Rows are points. To make a cloud, some directions were put in groups of two or more. Within a group, all points are equally far from the middle, so they leave a hole (a ring in 2 directions, a hollow ball in 3). The other directions are filled evenly. Then the cloud was stretched, turned, moved and blurred a little. How many holes are there, and how many directions does each take, smallest first?

Cloud (13 x 2):
[[-0.29 -0.23]
 [ 0.19 -0.31]
 [ 0.01 -0.07]
 [-0.61  0.35]
 [ 0.19 -0.29]
 [-0.43 -0.21]
 [-0.19 -0.21]
 [ 0.31  0.43]
 [ 0.35  0.34]
 [-0.32 -0.18]
 [-0.31 -0.06]
 [-0.24 -0.52]
 [-0.14  0.47]]
Holes: 0

Cloud (20 x 3):
[[-0.28 -0.10  0.18]
 [ 0.04 -0.21 -0.72]
 [-0.43  0.10  0.25]
 [-0.23 -0.17  0.26]
 [ 0.09  0.53 -0.17]
 [ 0.19 -0.18 -0.41]
 [-0.23 -0.74  0.02]
 [ 0.04 -0.37 -0.48]
 [ 0.23  0.37 -0.48]
 [-0.26  0.01 -0.41]
 [ 0.24  0.26 -0.71]
 [-0.22  0.07 -0.10]
 [-0.07 -0.15 -0.32]
 [-0.41 -0.09  0.35]
 [-0.34 -0.40  0.06]
 [-0.08 -0.39 -0.01]
 [-0.50 -0.24 -0.22]
 [-0.28 -0.03 -0.02]
 [ 0.18 -0.13  0.26]
 [ 0.04  0.62 -0.25]]
Holes: 0

Cloud (30 x 4):
[[-0.19 -0.29  0.60  0.06]
 [ 0.02  0.14 -0.13  0.59]
 [ 0.57  0.28  0.05 -0.24]
 [ 0.29  0.01 -0.45  0.36]
 [ 0.44 -0.19  0.31  0.34]
 [ 0.08  0.21 -0.56 -0.14]
 [ 0.29  0.43 -0.32 -0.29]
 [ 0.46 -0.35 -0.10  0.11]
 [-0.50  0.09 -0.09  0.07]
 [-0.19 -0.43 -0.21 -0.14]
 [-0.20 -0.31  0.51 -0.22]
 [-0.31  0.26  0.02  0.40]
 [ 0.35 -0.25 -0.09  0.45]
 [-0.43 -0.34  0.13  0.14]
 [-0.44  0.11 -0.25 -0.13]
 [ 0.31 -0.25  0.25  0.45]
 [ 0.34  0.16  0.05 -0.49]
 [-0.41 -0.38  0.16  0.07]
 [ 0.39  0.59  0.07  0.17]
 [ 0.01  0.15 -0.55 -0.15]
 [ 0.20  0.20  0.06 -0.54]
 [-0.45  0.22 -0.16 -0.13]
 [-0.30 -0.48  0.18 -0.10]
 [-0.24  0.38  0.04  0.38]
 [ 0.35  0.44 -0.40  0.18]
 [ 0.31  0.43 -0.30 -0.31]
 [-0.46  0.01 -0.25 -0.09]
 [-0.04 -0.48 -0.14 -0.18]
 [ 0.29  0.20 -0.47  0.35]
 [-0.16 -0.01  0.59 -0.33]]
Holes: 2 (2, 2)

Cloud, 50 rows:
[[-0.22 -0.21  0.06  0.52 -0.10 -0.06]
 [ 0.80  0.06  0.04 -0.10 -0.09 -0.02]
 [-0.01  0.33  0.16 -0.02  0.08  0.57]
 [ 0.52 -0.53 -0.30 -0.28 -0.11  0.22]
 [-1.17  0.18  0.19  0.04  0.24 -0.29]
 [-0.28 -0.36 -0.05  0.33 -0.15  0.63]
 [-0.49  0.24  0.10  0.09 -0.30  0.27]
 [-0.95  0.26 -0.13 -0.12 -0.03  0.08]
 [-0.26 -0.12 -0.49 -0.42  0.21 -0.52]
 [ 0.54  0.11 -0.14  0.08  0.10 -0.16]
 [-0.48 -0.26  0.29 -0.52  0.39  0.11]
 [-0.46 -0.22  0.10 -0.78  0.14  0.39]
 [-0.03  0.24 -0.08  0.35  0.37  0.11]
 [-0.13 -0.29 -0.41 -0.28  0.56 -0.13]
 [-0.24  0.23 -0.24 -0.63  0.54 -0.03]
 [-0.34  0.12  0.34 -0.34  0.00  0.11]
 [-0.58  0.03  0.29 -0.35  0.21  0.06]
 [-0.09 -0.36  0.36  0.01  0.15 -0.45]
 [-0.32 -0.18 -0.08 -0.66  0.08  0.07]
 [ 0.09 -0.37 -0.24 -0.04  0.11  0.60]
 [-0.11  0.01  0.28 -0.09  0.42  0.35]
 [-0.06  0.49  0.47 -0.03 -0.32  0.02]
 [ 0.11  0.14 -0.12 -0.19  0.11 -0.20]
 [-0.67  0.23  0.20  0.21  0.08 -0.06]
 [-0.04 -0.22 -0.11  0.32 -0.15 -0.31]
 [ 0.18 -0.52 -0.41 -0.14 -0.21  0.12]
 [ 0.22  0.19  0.28 -0.25 -0.32  0.04]
 [ 0.13 -0.40  0.04 -0.54 -0.08  0.07]
 [ 0.35 -0.05  0.06 -0.18  0.07 -0.47]
 [-0.05 -0.22  0.44 -0.56  0.21  0.52]
 [-0.93  0.20  0.21  0.23  0.09 -0.04]
 [ 0.74 -0.22  0.29 -0.33  0.00  0.08]
 [ 0.13  0.05  0.39  0.58  0.25 -0.07]
 [-0.28 -0.35 -0.01 -0.37  0.09  0.00]
 [-0.36 -0.11  0.16  0.39  0.25  0.35]
 [ 0.31  0.13  0.09 -0.08 -0.13  0.17]
 [ 0.03 -0.19  0.51 -0.34  0.34  0.37]
 [ 0.25 -0.26 -0.12  0.19  0.07 -0.56]
 [-0.21  0.08  0.46 -0.39  0.18  0.20]
 [-0.20 -0.42  0.08  0.03  0.20 -0.09]
 [-0.46  0.03  0.14  0.00  0.07 -0.36]
 [-0.47  0.12  0.23 -0.19  0.27  0.34]
 [ 0.03 -0.26  0.13 -0.07  0.13 -0.16]
 [ 0.39 -0.08 -0.28 -0.21  0.05  0.47]
 [-0.10 -0.76 -0.01 -0.39  0.00  0.00]
 [-0.22  0.01  0.26 -0.25  0.66  0.13]
 [ 0.11 -0.31  0.35  0.70 -0.24 -0.33]
 [-0.56  0.30  0.32 -0.55  0.51 -0.27]
 [ 0.16 -0.16  0.08  0.19  0.20  0.22]
 [ 0.14  0.06  0.19  0.49  0.30  0.16]]
Holes: 0

Cloud:
[[-0.11  0.14 -0.11  0.06 -0.42  0.14 -0.34 -0.15]
 [-0.22 -0.14  0.22  0.20  0.08 -0.46  0.13 -0.56]
 [-0.04  0.09  0.29  0.33  0.21  0.46  0.13  0.31]
 [-0.11 -0.09 -0.27 -0.39 -0.05  0.45 -0.30 -0.42]
 [-0.26  0.06 -0.49 -0.12 -0.04 -0.31 -0.22  0.02]
 [ 0.21  0.65 -0.16  0.52  0.25  0.30 -0.15  0.15]
 [ 0.20  0.56 -0.12  0.53  0.12  0.43  0.13  0.09]
 [-0.25  0.08  0.27  0.06 -0.20  0.21  0.38 -0.31]
 [ 0.19 -0.59 -0.12 -0.10  0.58  0.03 -0.64  0.05]
 [ 0.23 -0.52 -0.14 -0.26 -0.11 -0.13  0.37  0.11]
 [ 0.28  0.46 -0.06  0.31 -0.18  0.33  0.33  0.12]
 [ 0.42  0.31 -0.12  0.01 -0.22  0.42  0.17 -0.07]
 [ 0.35  0.20 -0.05  0.06  0.11 -0.47  0.26  0.56]
 [ 0.16 -0.37 -0.48 -0.06  0.30  0.11 -0.54  0.45]
 [ 0.03  0.20  0.45  0.07 -0.03  0.23  0.37 -0.08]
 [ 0.15  0.35 -0.47 -0.36  0.34  0.21 -0.03 -0.20]
 [-0.39 -0.26 -0.79  0.20 -0.02  0.02  0.30  0.34]
 [ 0.09 -0.49 -0.41 -0.12  0.06 -0.02  0.27  0.09]
 [-0.29 -0.34 -0.60 -0.08 -0.12  0.04  0.19  0.12]
 [ 0.63 -0.10  0.16 -0.41 -0.01  0.22 -0.17  0.19]
 [-0.06 -0.08 -0.62  0.18  0.21 -0.02  0.41 -0.08]
 [-0.35 -0.14  0.12  0.02  0.63  0.31  0.21 -0.12]
 [ 0.21 -0.11 -0.19 -0.19  0.55  0.19  0.21 -0.27]
 [-0.30 -0.12  0.31 -0.19  0.43 -0.24 -0.03 -0.27]
 [-0.04  0.64 -0.12  0.55 -0.06  0.11  0.21  0.11]
 [ 0.22 -0.18 -0.27  0.34 -0.43 -0.33  0.10 -0.09]
 [ 0.59 -0.11 -0.06  0.35  0.27 -0.07 -0.68  0.25]
 [-0.15  0.34 -0.30 -0.06  0.35  0.72  0.21 -0.02]
 [-0.11 -0.23  0.18  0.29 -0.05  0.32  0.03 -0.27]
 [-0.10 -0.04  0.10  0.09  0.66 -0.08 -0.21 -0.03]
 [ 0.08  0.09  0.56 -0.46  0.25 -0.25  0.33 -0.19]
 [-0.18  0.35 -0.42  0.34  0.29 -0.12 -0.18  0.28]
 [ 0.28  0.27 -0.76 -0.28 -0.17 -0.04 -0.03  0.50]
 [ 0.06 -0.11 -0.42 -0.06 -0.45  0.27  0.07  0.20]
 [-0.24  0.00  0.10 -0.22 -0.28 -0.05 -0.13  0.27]
 [ 0.33 -0.53  0.17  0.40 -0.16  0.09 -0.44  0.40]
 [-0.01  0.24 -0.26  0.01 -0.37  0.33  0.48  0.05]
 [-0.48  0.23 -0.05 -0.23  0.03  0.08 -0.11  0.07]
 [ 0.54  0.68 -0.48  0.25 -0.06  0.29 -0.18  0.03]
 [ 0.47 -0.21 -0.51 -0.17  0.15 -0.10 -0.23  0.28]
 [ 0.20  0.00 -0.03 -0.08 -0.15  0.38 -0.10 -0.71]
 [ 0.39 -0.03  0.23 -0.20  0.03  0.08 -0.30  0.62]
 [-0.37 -0.11 -0.45  0.36  0.19 -0.16 -0.03  0.63]
 [ 0.72 -0.30 -0.08  0.41  0.17 -0.33 -0.58  0.68]
 [-0.02 -0.34  0.38  0.30  0.02  0.20 -0.38  0.00]
 [-0.43 -0.20 -0.35  0.19 -0.18  0.20  0.23  0.46]
 [ 0.08  0.29 -0.48 -0.52  0.07  0.26  0.15 -0.35]
 [ 0.04  0.06 -0.55 -0.28  0.01 -0.18 -0.28 -0.09]
 [-0.55  0.01 -0.27  0.01 -0.01  0.01  0.47  0.13]
 [ 0.72 -0.05  0.23  0.09 -0.05 -0.20 -0.54 -0.02]
 [-0.43 -0.27 -0.14  0.02  0.15  0.01 -0.13  0.34]
 [-0.25  0.25 -0.42  0.03  0.07 -0.03 -0.10  0.69]
 [-0.37  0.12  0.39 -0.19  0.25  0.18  0.10 -0.12]
 [ 0.19 -0.65  0.24  0.37  0.39 -0.15 -0.56 -0.31]
 [-0.13 -0.10 -0.29  0.37  0.07  0.35 -0.46 -0.47]
 [ 0.56 -0.19 -0.35  0.39 -0.22  0.26 -0.32  0.28]
 [ 0.32  0.72 -0.25  0.12 -0.10  0.49  0.10 -0.24]
 [-0.65  0.08 -0.08 -0.23 -0.19  0.02  0.08 -0.12]
 [ 0.00 -0.61 -0.15  0.03 -0.14  0.14  0.10  0.37]
 [ 0.26 -0.50  0.33  0.12 -0.20  0.04 -0.34 -0.06]
 [ 0.17  0.56  0.22  0.28 -0.10  0.23  0.03  0.36]
 [ 0.52 -0.16 -0.60  0.17  0.12 -0.19 -0.43  0.54]
 [ 0.59 -0.15  0.20 -0.11 -0.08  0.00 -0.30 -0.72]
 [ 0.73 -0.33  0.20  0.04  0.40 -0.19 -0.61 -0.20]
 [ 0.63 -0.27  0.19  0.18 -0.04 -0.41 -0.50  0.09]
 [ 0.44 -0.30 -0.23 -0.24  0.29 -0.16 -0.24 -0.48]
 [ 0.22 -0.61  0.09  0.52  0.26 -0.39 -0.36  0.37]
 [ 0.08  0.19  0.40 -0.07  0.35  0.41 -0.02  0.19]
 [ 0.85  0.11 -0.06  0.02  0.12 -0.32 -0.04  0.05]
 [-0.14  0.26 -0.42  0.62 -0.11  0.42  0.18  0.00]
 [ 0.79  0.43  0.21  0.08 -0.11  0.05 -0.15  0.08]
 [-0.18  0.42 -0.14  0.09  0.26  0.72  0.20  0.07]
 [ 0.54 -0.27 -0.29 -0.17  0.04  0.07  0.24  0.51]
 [ 0.20  0.89  0.07 -0.10 -0.19  0.21 -0.23 -0.37]
 [-0.12  0.19 -0.10  0.24  0.29  0.85  0.07 -0.39]
 [-0.05 -0.56 -0.40 -0.09 -0.17 -0.23  0.19  0.29]
 [ 0.14 -0.37 -0.59 -0.04 -0.04  0.36 -0.30  0.53]
 [ 0.04 -0.39  0.23  0.39  0.33 -0.12 -0.50 -0.31]
 [-0.57  0.11  0.01 -0.05 -0.20  0.31 -0.11 -0.36]
 [-0.23 -0.80  0.15  0.15  0.61  0.04  0.08  0.01]
 [ 0.44  0.05  0.09  0.36  0.40  0.54 -0.05 -0.36]]
Holes: 2 (2, 3)
